Each wall is flat, endless, passes through zero and stands at right angles to its row. A trip goes straight from one point to another. List the walls that it crosses, first one first.
In the rows, zero is written as 128.

Walls:
(1): [ 50 110]
(2): [123  87]
Trips:
[142 141] to [ 66 138] -> 1
[106 101] to [184 101] -> 1
[110 122] to [102 126] -> none
[154 157] to [147 129] -> none
[113 142] to [ 89 149] -> none
[179 113] to [142 134] -> 2

Walls:
(1): [133 122 157 134  96  82 134  72]
(2): [ 72  85 155 133 109 118  83 150]
(3): [132 110 163 121 156 114 149 101]
Trips:
[181 178  97  83 129  96  90 200] to [115 143 119 105 172 122 147  94] -> 3, 1
[108 176 132  96 120 153  97 140] to [133 107  94 131 166 122 142 164] -> 2
[124 112 159 137 165  80  80 111] to [149 133 167  93 112 112 184 123] -> 2
[207 135 145 115 170 163 120 103] to [148 110 156 132 162  60 131 152] -> 1, 2
[152  83 149 110 116 101 143 109] to [168  89 133 140 113 146 134 131] -> 2
[104 108 131 180 154 143 130 145] to [134 191 162 114 135  89 114 125] -> 1, 2

Walls:
(1): [ 97 135 154  55 106 119 119 132 113 141 142 123 131 155]
(2): [146 164  98 111 145 134 134 148 153 141 121 137 174 117]
(3): [ 77  67 142 172 153 135 163 126 112 126 148 163 166  97]
(4): [197 140 118 108 100 158 159 136 172  65  99 118 125 129]
Trips:
[ 46 125 109 135 107 118 133 129 146 125 117 111 173 147] to [118 116 195 123 145 105 178 144 156 125 150  82 146 109] -> 2, 4
[ 64 150 102 117 123  93 157 148 101 123  75 149 158 122] to [150 104 136 127 104 152 157  48  79 148 136 140 125 162] -> 2
[146 130 113 129 142 201 151 158  55 125 175 139  85 119] to [103 145 111 125 109 151 128 131  97 113 174 103 135 118] -> 1
[148 120  63 124 136 176 150 107  89 107 171  96  45 136] to [138 149 163 103  55 140 179 103 138 136 115 140 176 164] -> 1, 2
[142 132 102 111 128 139 172 119 118 167  74 128  93 104] to [107  61 117 169 138 123 116 125  84 118 113 146 120 139] -> 2, 3, 4

Walls:
(1): [140  99 174 136 132 168 126 147 173 154 149 145 116 117  96 121 124 106
 179 136 157 138  96 115 167 103 163  85  53 111  93 123]
(2): [127 143 124 141 129 100 114 116  61  78  85  83 188 132 137 108 165 121
 148 135 130 119 106 141  96 104 130 133  91 160 142 122]
Trips:
[133 127 165  93 123 140 129 139 117 128 135 129 110 133  84 107 151 136
  83 116 101  65 127  75 124 109 141 141 118 126 173 124] to [143 139 175 120 154 174 103  80 139 138  99 139 179 108 169  72 133  47
 156  99 121 125 136 145 115 152 129 118 146 146 119 161] -> 2, 1
[135  99 109 131 120  88 122 135 186 139 117 182 166  94 123 111 151  65
 132 122  69 159 105 183 149 144 173  75 135 169 189 101] to [155  88 108 122  99 127 117 115 102 114  73 105 154 106 145 140 100 118
 121 104  48 139 134 149 110 132  96  99 128 142 169 121] -> 2, 1
[100 123 131 117 158 185 152 111  69 145  80 125 140 106  77 146 131 104
  68 205 126  94 126 146 119 102  67  95 177 105 113 160] to [121 140 132 123 109 124 137 134 128 149 173 167 148 115 118 137 172 131
 144 146 131 122 177 144 128 128 152 151 145 109 133 113] -> 2
[123  91  95 130 166 153 136 151 133 127 126 132 149 179 146 156  94 106
  98 107 148 144 213 112 103 118 142  79 139 134 155  55] to [126 125 186 126 131 127 115 124 126  68 115 127 106 174 103 129  98 151
 112 147 163 206  93 124  92 144 124 159 140 153 163 117] -> 2
[174 115 107 155 161 124 133  70 114 126 140 159 152 162 133 187  89 147
 108 118 121 121 127 118 133  82 176 136  96 128 126 122] to [164  64 110 171 149 125 136 125 186 148 105 162 168 157 182 172 163 145
  97  93 150 133 106  54  88 127 154 139 123 100 120 145] -> 2
[134 141 108 124 135 125 206 125 108  92 142 137 181 111 135 109 194 113
 110  86 109 139 101  79 117 133 146 109  95 115 113 157] to [118  92 136  87  69 141 122  92 121 160 130 129 119 148 143  54 114  55
 164 215 185 127 142 126 143  97 163 121 113 117 188 108] -> none
[133 180 126 108 156 107 123 169 117 133 157 111 151  96 110 119 101 140
 141 140  94  98 110 223 126 152 155 167 129 160 101 127] to [108 111 151 105 131 109 161 147 141 193 170 140 185 135 148 126 120 105
 181 144 122 126 149  42 131 140 181 139 133 145  87 154] -> 1, 2
[ 96 145 180 158  87 130 108  96 134 114 154 117 136 107  88 178 109 113
 112 120  82 108  94 108 137 176 119 125 109 109 140 178] to [137 113 133 110 130  90 158 153 102 176 133 123 126  80 112 124 101 109
 107 110 137 109 161 108  99 136 139 132 146 165 150 138] -> 1
[116 148 157 109 168 100 117 167 122  99 110 124 123 119 112  79 134 138
 127 160  99 149  85 162 132 137 157 168 124 101 137 117] to [182 133 146 100 129 111 116 133 130 132 106 177  91 135 121  51 111 126
 106 171 123 111 163 122 194 137  96  75 131 113 149 136] -> 1, 2

Walls:
(1): [176 153 134 125 102 151 112  93 128 134 142 129 160 140 162 180 146 133
 119 106 109 163 135 113 102 104 106 150 111 165 147 161 134 116 138 112
  84 114 117 156 116 141 175 147 151 138 157  81]
(2): [153  95 109 179 182 110 144 116  58 158 123 128  85 114 121 134 109  86
 123  88 160 119 121 107 136 130 155 156 110 135 164 175 168  81 111 116
 127 117  82 148 162 138  65 144 130  83  54 123]
(3): [ 99 116 127 115 156  96 118  87 107  84 139  95 120  71 153 143 123  80
 115 141 119 166 133 107 145 114 178  90 151 145 129 132 135 176 132 109
 142 146 118 110 104 181 152 158  97  80 115 121]
(4): [113 111 152 109 157  85 183 208 157 136 153  86 144 112 148 140 169 156
 138 122 109 125 125 162 125 109 118 139 180 130 163 163  92 130 141 153
  79 134 173 156 139 107 121 103 141 143 116 201]
(5): [138 127 104  95 120 169 153 104  84 121 126  99 125  94  82  78 113 127
 139 114 140 107 191 120 116  85 189  75  83 115 133  82 123 104 187 134
 177  90 133 171  75 175  92  99 158 107 142 117]
(6): [107 164 111 112 104 141  83 168 163 109  89  99  91 170 149 114 114 133
 120 167 184  94 121 126 131 107 138 156 124 120 111 126 162 187  96 150
  91 160 100 135 157 119 129 114  89 109 143  92]
(7): [153  94  90 121 116 149 132 124 130 133 169 131 102 143 154 102 128 112
 132 148 172 117 140 146 112  78 147 114  76 141 140 159 137 143 133 120
 121 159 166 155 129 135  88 190 110  72 103  75]
Trips:
[144 160 143 112  94 167 161 175 130 125 167 135 143 123 147 160 132 133
 158  77 146 172 133 187 133 130 136 138  98 104 207 128  99  95 141 161
 113 136  93 128 146 154 112 146 153 145 130 137] to [ 98 141 130 143  98 106 171  75 153 141 115 140 127 133 168 126  86 149
 163 116 132  91 115 105  97 101 145 111 147 106 138 139 161 117 150 119
  94  94 131 159 129 115 162 128 161 153 129 162] -> 7, 2
[149 148 183 117 159 147 114 133 115 120 104 109  77 121 119 130 136  53
 121 129 141 142  62  94 148 155 100 101 129 181  87 113  92  91 135 186
 146 155 152 127 144 111  97 142  91  86 103 131] to [ 79 154 121 190  80 136 182 134  85  88 140  86 105 166 130 137 116 106
 155  99 141 134 121 129 131 111 118  91 126 184 125 188 113 123 178 137
 101 143 119  94 168 127  91 107 145  75 112 154] -> 4, 5
[119 106  86  99 107  54 170 160 158 168 143 144 102 143 108 109 137 118
 115  82 163 113 153 147 137  76 127 109 113 110 133 180 174 143 114 129
  66 116 132 106 157 112 123 173 155 177 119 122] to [128 104  60 172 103  88 158 146 119 112 186 138 166 183 142 127 119 133
 127  94  78  90 109 126 176  96  93 127 113  83 158 122 118 106 153  95
 132 147  85 146 105  70 133 119 126 112 124 113] -> 1, 6
[ 73  89  67  91 130  92  97  85 119  94 122 108 115 108 147 114 129 147
 132 100  93 127 177 126 128 115 137 143 106  92 103 119 131 140 114 108
 116 119  99 127 186 130 101 162  77 115 132 100] to [ 81  97 117 164  67 127  96 120 182 122  95 132 206 103  86 126 153 111
 186  95 177 189 160 132  62 124 110 124 183 108 110 155  94 110 125 141
 144  88 129 170  79 165 126  81 166 130 147 144] -> 2, 7, 6, 1, 4, 3
[119 151  88 156 171 184 121  58 121 143 166 151  83  99 134 169 130 115
 202 141 151  97  91 164 100 150 151 126 120 128 124 109 150 140 148 102
 113 181 106 138 164 104  85 126 169 101  88 111] to [ 92 139 171  61 132 174 135  63 156 144 116 145  97 128 157 121 120 109
 105 146 100 148 108 180  73 151 105 124 150 124 127 138 144 134  76 117
 147 185 101  86 130  97 126 171 113 107 125 129] -> 5, 2

Walls:
(1): [111 108 101  60 103 185 134 153 146 115 100 152 132 161 174  88 146  92
 112 117 102 108 181 130 168 133 113 104 158 142 112  91 102  92 130 129
 111 148 165 140  88 162  89  83 182  87  94 125]
(2): [132 113 148  93 120 155 125 124 122 102 153 150 104 143 162 169  94 155
 145 131 100 118 108  87 147  73 153 123  90 138 141 121 143 149 156 151
 149 108 135 147  94  99 140 111 131  60 106  90]
(3): [122 146 129 187  91 141 128 167 134 114  77 151  82 139  88 190 143 105
 118  89 121 104 149 134 116  82 123 154 120 126  96 154  61  68 110  90
 156 157 165 113 108  89 105 100 120  83 163 145]
(4): [113 115 111 161 137 150 127  75 163 131 108 140 155 155 121 114 165  69
 133 103 155  66 133 148 136 135 141 131 149  92 148 151  96 137 128 150
 171 120 121 157 134 153 149 141  73  73 175 142]
(5): [ 90  95 167 143 154 147 108 121 115 107 145 134 170  82  99 177 138 101
 134 136  49 114 145 133 115 114 112 151 117 110 131 109 164 169 133 180
  79 114 108 162 157 112 126  84 146 165 145 158]
(6): [112 142 152 116 101 167 174 163 145 102 141 104 173 129 132  91 135  84
 141 119 100 129 165  97 113  59 110  75 125 156 106 144 122 133 114 126
 106 164  93 115 126  90 162  64 124 121 142 142]
Trips:
[142 103 121 124 165 132 139  88 120 144  76 167  87 152 164 134 161 120
 172 107 110 114 144 130 140 102 131 124 163 141 138 126 132  73 183 152
  97 156 105 142 119 148 149 124 107 137 118 132] to [ 67 120 119 145 117 153 110  88 130 143 104 110 183 160  84 103  96 135
 130 183 143 107 162 123 130 118 140 150 117 120 173 123  83  99 162 145
 163 110 137  80 142 137 147 127 126 127 135 129] -> 2, 1
[177 147 123  99 102 127  97 153  99 124  61 121  95 112  94  97 121 140
 133 153 129 138 137 100 139 110 169 110 158 145  93 106 190 150 146 165
 136 145 106 132 155 101 141 112  96 151  97 111] to [ 58 173 120 133 100 121 161  82 127 155 123 153 118 170 123 150 127 101
 141 116 168 103 154 118 118 109 163 137 156 157 163 136 120 126 118 141
 147 112 133 141 134 104 131  54  84  92 130 175] -> 3, 4, 1
[137  88 173 149 103 144 128 177 116 161  91 132 155  96 118 126 127 149
 116  87 154 145 130 177 156 107  74 145  63 168 119  76 169 124  87 146
 103 153 110 114  98 101 132 122  96 157 155 138] to [131 116 177 142  44  87 105 148 135 134 145 145 160 167 103 144 108 164
 158 129 132 135 172 100 106  95 116 170 162 132 195 147 135 179  75 105
 145  72 136 107  66 117 152 156 136 156 145 139] -> 2
[151 162 138 157 111 130 143 110 105 100 134  49 109 114 144 119 133 160
  95 146  94 124 179 109 105 144 108 145 108 118 211 120 154 133 103  98
 113 126 114 139  61 144 197 109 169  81 177 151] to [100 119 142 141 145 151 147 102 102 159 128 145  77 113  94 120 106 126
 132 112 144  88 157  68 125 108 107 135 142 112 151 150 125 142 163  82
 162 139 154 152 128 118 118 103 144 118 160 151] -> 3, 4
[117 152 156 160 165 132 195 141 100  95 163 146  99  87 160 157 159 192
 128 129 108  95 128  98 140 107 171 132  90  92  97 148 148 139 109 115
  98 126 210 159 178 131  47 104 133 115 119 123] to [112 113  70 104 140 140 140 164 105 129  66  68  85 144 139 150 153 114
 110 115 161 107 178 146 146 129  84 121 151 145  96 136 144  79 140 130
 119 142  79 145 123 101 159  94 160  97 119 117] -> 1, 6, 5, 2

Walls:
(1): [123 129 121 118  65 133 166  93 139  68  94 106 148 121 141  67 126 110
  37 137 167 215  98 143 140 136 114  89 111 128 112 170 139 122 128 106
 116  98 137  84 109 155 178 115 133 143 134 140]
(2): [159 134 120 155 130 158  73 120 164 122 103 140 115 136 146 166 111  68
 150 163 107  85 110 134 135 100 175  98 141 100 129 130 110 125 156 101
 143 130 182 162 172 143 152 145 156 131 129 152]
(3): [169  49 162 113 129  99  86 128 179  69 146 138 105  90 110  90 160 125
 102 136 106  94 121 146  74 142 103  94 127  86 112 113 151 107 103 174
 115 155 124  93 174 108 138 126 160 101 167 103]
(4): [125 136 132 175 128 116 134 149 137 109 143 100 123 142 103  89 133 112
 139 170 182 139 152 127 161 145 141  91  91 156 126 110 116 168 115 131
 117  89 155 140 134 152 141 116 144 160 142  85]
(5): [ 93 154 156  84 160 110 170 169 132 117 141 112 123 162  88 144 124 130
 133 152 157 140 147 114 134 198 129 118 133 118  97  72 139 136 144  91
  60 147 135  96 115 123 142 153 143  87 170  87]
Trips:
[117 160 171  59 150 130  95 123 124 105  70 107 117 106 179  98 117  77
 154 124 151 101 126 188 147 121 135  82 171  82  90 123 118 101  72 124
  67 117 177 131 106 122  97  77 177 155  93  57] to [128 121 114 141 109  99 132  85 103 111 148 134 129  97 123 140  79 121
 124 173 106  69 100 167 116 138 142 108  92 126 155 126 138 120 156 194
  89 111 122 139  90 101 123 114 121 124 129 153] -> 5, 1, 4
[163 134 118 136 159  85 194  85 105 140 155 145 169 183 154 117 166 155
 125 125 112 151 135 178  96 141 115 127 171  50 100 164 116 104 129 142
  98 123 145  70 166  72 146 171 126 125  87  98] to [134 114 129 198 147 148 131 112 111 120 129 110 156 127 133 114 152 126
 163 131 165 114 118 136  61 149 121 145 128  92 106  96 113 182 186  95
 148 130 135 154 129 157  66 132 102 194 134 172] -> 1, 5, 3, 2, 4
[ 80  63  83 100 108 149 141 124  62 107 120 143 124 123  82 142 141 135
 127 147 148 130 155 105 149 175 109 101 130 123 155  43 103 183 110  92
 141 139 168 108 121 136 147 154 180 126 144 126] to [160 150  82 148 192 150 116  96 114 102 180  91 124  92 136 119 164 110
  83 157 124 187 116 117 112 149 114 116 156  94 132 157 172 144 201 108
 123 125  99 107 144  80 143  99 154 162 157  91] -> none
[116 131 122 148 101 161 138 113 132 130 156 133 104 101  70 119 149 150
 146  98 100 155 162 108 138 164 170 165 107 139 132 129 140 140  90  67
 127  90 182  98  70 160 154 127 167 150 199 166] to [139 150  80 150  59  93 153 135 104 163 179 180  90 113 124 143 148  79
  87 101 142 168 101 163 109 106 144  86 140 125 134 114 144 150 151 107
 132 153 122 129 145  91 169 162  79 157 111 123] -> 5, 2, 4
[127  72 111  93 131 121 105 114 123 147 109 171 108 199 102  79 117 101
 106  96 140 118 149 145  94 106  76  98  74  98 151 157 184 118 108 138
 134 107 134  97 109 118 155 133 135  90 142 124] to [142 114 136 128 126  85 162 116 147  75 114 166 150 135 109 125 134 164
 147 149 127 149  86 153 155 138 135 123 140 184 126 134 139 127 157 143
 118 113 119 142  92 159 131 145 107  97 132 150] -> 5, 4, 3
[ 91 118 173 161 171 143 150 151 110 146 139  99 175 109 136 126 138 135
 149  84 140 128  96 142 152  92 124 151  93 146 148  98 107 171 116 152
 143 102 143 112 157 121 149 186 104 111 139 157] to [111 118 130 146 104 159 151 138 135 140 150 123 139 119 143  93 122 156
 159 111 127 144  67 130 146 205 116 117 168 100 121 105 160 127 112 142
 131 128  32 110 142  46 137 119 103 121  34 143] -> 4, 3, 1

Walls:
(1): [187 158  83  85 156  89 132 132 108 116 186 155  86 185 109 126 129 103
  94 116 135  98 108 133 113 158 111 133 150 142 159 126 135 153 167 136
 107  68 150 119 150 139 100 128 103 140 161 183]
(2): [181 120 130 138 119 116 170 179 112  96 147  71 124 127 114  85 131 215
  84  96 119 142 113 151 149  75 162 159 104 128 146 103 133 167 131 125
 146 123  89 157 151 146 159 133 131 108 123 144]
(3): [173 136  84 138 145 125 121 172 112  91 177  95 131  75 112  99  87 142
 162  91 103 162 137 155 179 109 164 107 136 112 124 107 129 112 135 108
 114 104 105 116 140 105 110 165 117 119 152 108]
(4): [181 160  94 146 151 149 108  92 129 162  84 157 132 151 166 168 145 114
 139 100 104 130  90 145 173 143  81 169  95 119 124 150 153  83  89  90
 135 104 109 125 138 115 124 117 146 184 103 139]
(5): [197 101 111 111 175  72 119 112 131 115 132 126 154  57 120 142 122 135
 119 158  79  48 134 162 131  84 129 145 108 186 113 106 104  51  92 130
 140 127 141 130 131 170 133 147 119  94 156 156]
(6): [ 69 181  87 144  96  70 122 106  79  90 110 142 128 148 158 125  76 118
 160 101 128 106 104 112 174 145 105 152 161  80 109 106 123 136  88 135
 159 133 134 106 166 166 151 115 146 108 101 144]
(7): [104 120 100 110  80 130  86 116 123 148 162 179 166 121 117 147 165  99
 139 123 128 160 148 153  57 131 103 184 143 162 155 207 157 146 121 139
 141  91 142 127 125 126 129 145 150  96 148  90]
(8): [135  97 156 147 164 123 111 127 161 150 125 161  99 121 178 155 146 165
 130 153 121  54  99  91 115 156 162 154 160 160 133 129 120 119 132 138
 140 100  99 108 122 104 143  87 134 163 158 104]
(9): [163 144 113 131 150 198 173 103 134 111 139 145 165  93 125 182  83  86
 118  83 172 101 142 131 123  86 104  99  79  99  63 166 162 103 140 118
 120 155 139 127 155 101 129 124 154  93 122 165]
Trips:
[112 109  70 162 163 169 152  94  55 144 151 115  85 127 178 158 133 124
 147 157 132 165 100 157 114 130 118  84 106 106 102 154 124 132 143 142
 140  93 109 129 101 127 181 133 140 145 119 114] to [156 118 113 110 126 161  98  91 126 152  68  76 115 125 141  99 125 160
 168  69 165 140  71 174 116  98 123 119  84 129  95 148  92 109 134 136
  75 137 148 119 145 147  92  94 142 112 156 158] -> 8, 7, 6, 2, 5
[158 163  64 153 136 145 122 132 136 127 119 143  98  89  76 123 145 131
  93 152 211 103 122 114 136 166 135 158 149 142 190  70 101 160 107 130
 163 114 101  97 125 120 166 111  99  78 229 121] to [118 120 142 117 152 112 157 103 136 145 121 141 172  95 139 170 141 105
 115 164 113 151 161 134 105  97 135 121 175 128 121 151 172 138 121 127
 133 157  91  99 135 122  79  86 131 156  95  91] -> 6, 2, 3, 1, 9, 4, 5
[134 154 153 126 127 141 166  68 125 171 116 139 157  92 195 147 147 153
 179 180 147  99 136  64 180 162 131 126  90 191 100 115 121 139 138 154
 137 119 143 145 136 111 126 115 157 122 125 120] to [ 93 148 122 134 116  92  80 107 190 123 126 147 121 161 133 107 175 118
 129 110 118 136 137  75 117 117 111 167 100 144 111 100 124 116 108 141
  89 144 113  95 148  99 111 132 103 162 117 134] -> 9, 5, 7, 1

Walls:
(1): [ 97 114 144 162  89 140 152 115 122 126 139 136 133  62 174 129 112  96
 169  97 108 122 148 116  85 181 144 132 152 170 148 156 122 161 106 132
 132  89 146 111 124 166 144 108 121 140 172 111]
(2): [137 129 164 131 129 185 166 138  68 126 137 126 117 128 108 149 137  91
 143 135 171 122 126 152 117 131  80  94 107 115 122  98 110 159 145  85
 161 148 163 120 126 133 125  86 133 128 154 115]
(3): [ 79 114 159 112  86 114 103 111 134 163 140 189 137  78 101  79  76 126
 134 139 146 134 116 103 138  80 129  95 213 113 157 134 138 141 104 106
 134  66 144 102 146 165 164 116 132 126  85 166]
(4): [128 154 139  83 119 173 147 132  65 110 140 112  75 149 190 124 129 114
 144  96 126 126 140 108 104 133 107 115 119 117 117  77 149 119 132 122
 148 153 109 137 117 131 127 164 117 156 137 116]
(5): [147 111 123 135 129 167 178 147  93 159 149 149 107 111 130 154 117 131
 113  99 116 125  99 109  76 128  82 150 119 124 118  91  80 157 125 118
 144 147 162 131  45 151 166 130 151 116 123 115]
(6): [122 180 100 181  81  89 154 156 130 152  78 114 135 122 112 103 157 152
 178  82 146 145 190 171 133 139 148  92 129  78 155 209 109 132 101  94
 145  90  81 117 147 121 173 126  60 176  91  84]
Trips:
[100 106 123 136  80  93 139 139 114 150 121 179 175  78 148 140 156 111
 130 173 158 100 171 140 174 139 117 125 146 175 148 147 183 111 110 173
  79  76 137 100 182 122 114 127 133 123 151  92] to [104 111 105 159 151 139 125 111 121 121 103 162 141 194 145  92 122 136
 137 131  63 129 164 132 127 131 108 115 160  83 182 134 156  95 104 111
 102  87 129 140 158  83 138 137 168 103 123 176] -> 1
[133 140 149 148 128 140 146 125 144  87  72 107 165 108  98 116 156 119
 129 101 119 159 153 127 120 102 134  94  84 102 127 108  88 175 132 134
 108 154 163 118 148  72 122 178 109 117  90 128] to [111 127 180 113 129  93 138  86 158 148 134 161  94  70  92 120 162 133
 171 105 147 123 101 107 111  85 185 125 160 125 132 154 120 128 121 141
 110 102 152  56 125 132 122 148 143 132  69 140] -> 3, 2, 1
[ 81 143 104 155 185 119 126  88 104 109 148 148 138 119 121 175 137 139
 112  76 154 110 119 130 167  76 106 127 129 149 102 154 100 158 119 168
 130 141 141 125 111  96 120 117 174 141 114 132] to [157  88  95 137 175 134 154 181 146 102 150 125 191 133  69 112 134 122
 154 116 115 127 127 129 145 103 138 111 139 135 134 138 121 106 127 114
 150 124 139 123 151 113 114 170 126 121 104 128] -> 2, 5, 6
[136  99 122 124 118 155 113 170 115 183 145 143 144 101 107 102 144 110
 128 122 114  67 122 161 148 149 105 187  87 140 134 152  79 128 130 157
 151 105 139 114 101  86 101 123  85 160 112  90] to [155 118 125 133 124 149  80 174  77 117  76 149  90 140 101 120 145 151
 106 102 114  90 169 117 152 138 128 205  78 160 113 102 164 100 160 111
 121  90 153 104  95 124 152 140 169  88 185 147] -> 6, 1, 4
[121  88  99 128 125 131 195 123  85 130  97  99 116  88 151 134 129  55
 152 172 145 165 127 146 113 144 170 132 133  92 138 173 144 129  92 103
 142  97 159 113 178 120 149 187 127 178  80 155] to [137 211 127  95 156  90 111 135 117 157 105  84 113 142 142 115  75 160
 111 137 131 166 161 100 165  93 124  80 140  99 118 166 123  97 161  87
 175  63  79 142  73 151 111 138 128 156 105 155] -> 2, 1

Walls:
(1): [139 134 117  98 133 111 144 195 183 141 117 157 105  98 101  98 115  99
  99 109 161 117  99  84  95 102 130 107  80 164  92  61 160  85 123 167
 114  97 115 115 158 157 140 155 181 135 126 148]
(2): [139 113 118 165 185 121 138 167 122 121 120  71 140 164  68 121 128 153
 123 113 133 130 140 136 127 116 127 116 136 147 139 130 162 115 124  91
 111 163 129 130 174 122  91 141 131 109 197 118]
(3): [118 134 134 132 132 177 167 142 108  81 131 165 104 179  97 121 136 118
 182 101 120  95 177 148 105 137 108 119 105 127  78 125 128  95 135 123
 102 123 151  91 103 129 142 134 129 127 116 105]
(4): [138 101 132 107  46 156 129 166 159  95 110 148 121 115 140 103 137 150
 103 112  63 124 117 148 114 136 145  95  57 138  77 140 135 174  97 121
  89  95 108 120 125 142 143  94 106 117  93 114]
(5): [192 130 122 172 123 142 135 103  98 167 150 125  98 167 110 159 103 135
 156 130 141 190 152 139 194  77 176 130 157  87 136  85 115 199  95 165
 159 130 181 119 123 123 122  73 134 151 130 119]
(6): [108 164 126 102  91 149  68  80 107 133  79 188 137 153 117 112 150 175
  96 153 184 143 121 114 145 176 113 166 103 118 169 106 160 107  98 135
 113 119 113  81 135 117 147  85 133 114  44 104]
Trips:
[ 86 165 105 105 161 119 127  97 175 117 109 133 173 113 168 106 123 193
 133 130 103 163 118 112 103 127 124 153 108 107 126 138 129 131 143 140
  64 114 121 120 149 133 145 119 176 118 136 127] to [138 173 131  86  84 142 189 155 148 103  71 105 167 111 150 172 161 123
 178 135  75 138 121 126 163 126 179 132 102 140 127 187  95 105 178 141
  62 127 154 125 123 151 114 146 139 155 146 131] -> 3, 6, 1
[130 114 137  98 180 140 120 126 141 140 162 110 128 151 173  82  59 139
 136 119 148 135  77 197 183  93 142 137 138 115  91 113 126 152 159 136
  87 129 164  93 130 161 109 138 201 131 114 129] to [146 144 153 132 144 141 123  77 111 127 126 103 145 142 111 161 136 132
 165 110 123  56 135 114 103 145 119 136 160 154 149 111 149  93 149  88
 145 119 163 144 176 157  92 162 119 102 184 157] -> 3, 1, 5
[193 152 145 117 120 112 126  86 102 142 108 161  82 118 179 167 127 195
 117 170 127 215 128 141 156 156 109  92 190 163 156 133 143 118 162 147
 128  99 143 132  96 130  70  81 141 110 153  89] to [141 139 142 151  97 119 111 137 116 137 105 139  91 106 100  95 142 137
 138 167  90 103 115  99  81 152 152 110 136 165 134 139 157 177 187 148
  99 106 154 124 171 111 151  86 134 109 177  99] -> 4, 2, 1, 5, 6
[167  85  77 152 157 165  94 149  98 114 178 154 100  93 142 125  86  76
 107 163 148 149 102 145 104 150 145 174 125 140 131  64 130  87 161 148
  96 120 128 137 124 139  95 127 139 119 122 160] to [ 93 176 127  83 155 183 173  97 152  58 114 111 156 107 143 133 112 127
 121 122 160  98 125 100 140 128 122 168  60 119  98  57 119  79 162 122
 182  66 139 162 118 196 136 158 168  75 173 123] -> 5, 3
[154 141  86  72 149 181 126 173 112 140 137  71 150  79 122 159 143 103
 144 123 151 130 145 116  89 102 138 143 139 160 107  86 101 139 114 107
 121  81 154 150 166 148 148 116  89 136 101  72] to [146 147 137 112 112 117 137 125 147 127 141 135 174 143 116 135 147  77
 117 120 115 157  87 115 116 110 132 144 201 127 129 125 132 118 153 125
 165 167 161 153 146  71 149 106 161 140 111  75] -> 3, 4, 2, 1
[108 102 125 158 185 124 138 124  67 110 133 176 122  99 138 176  79 110
 128 157 120  95 133 110 137 153 131 141 132 122 161 143 143 117  81 176
 113 147 154  78 120 134 134 156 143 123 120 155] to [111 109 138  79  93 118 139  89 130 155 131 133 155 136 174 131 148 154
 111 174  60  68 164  91 152 146 118 182 130 145 141 177 112 155 117 149
 144 165 156 132 144 151 165 124 154 100 133 122] -> 5, 3, 4
[177 125 105  77 104 134 166  95 154  77  71 123  92 153  67  83 108 104
 134 178 147 121 121 109 150  98 176 111 131  87 122 118 100 104  43  97
 133  63 131 104  63 138 158 136 115 150 126 138] to [145 151 129 101  81 136  99  95 167 151 129 126  75 101 116  93  90  80
 124 106  97 105 139 149 158 151 123 101 144 164 125 146 111 129 144 157
 187 188 117 104 115 112 151 108 144 111  96 126] -> 3
[151 159 167  93  87 159 153 107 107 141 169 132 117 114 136 111 109 150
  77 131 126 170 170 142 130 192 107 127  96 131 168 136 119  99 105  88
  92 139 135  83 132  71  93  84 105 128 144 142] to [171 123 141 150 139  98 137  96  91 111 154 143 142 127  98 151 111 156
 144  85 139 116 120  95 118 123 176 112 169 145 136 117 100 112 145 148
 122 111 160 137  83 103  90 156 101 175 104 138] -> 5, 4, 6
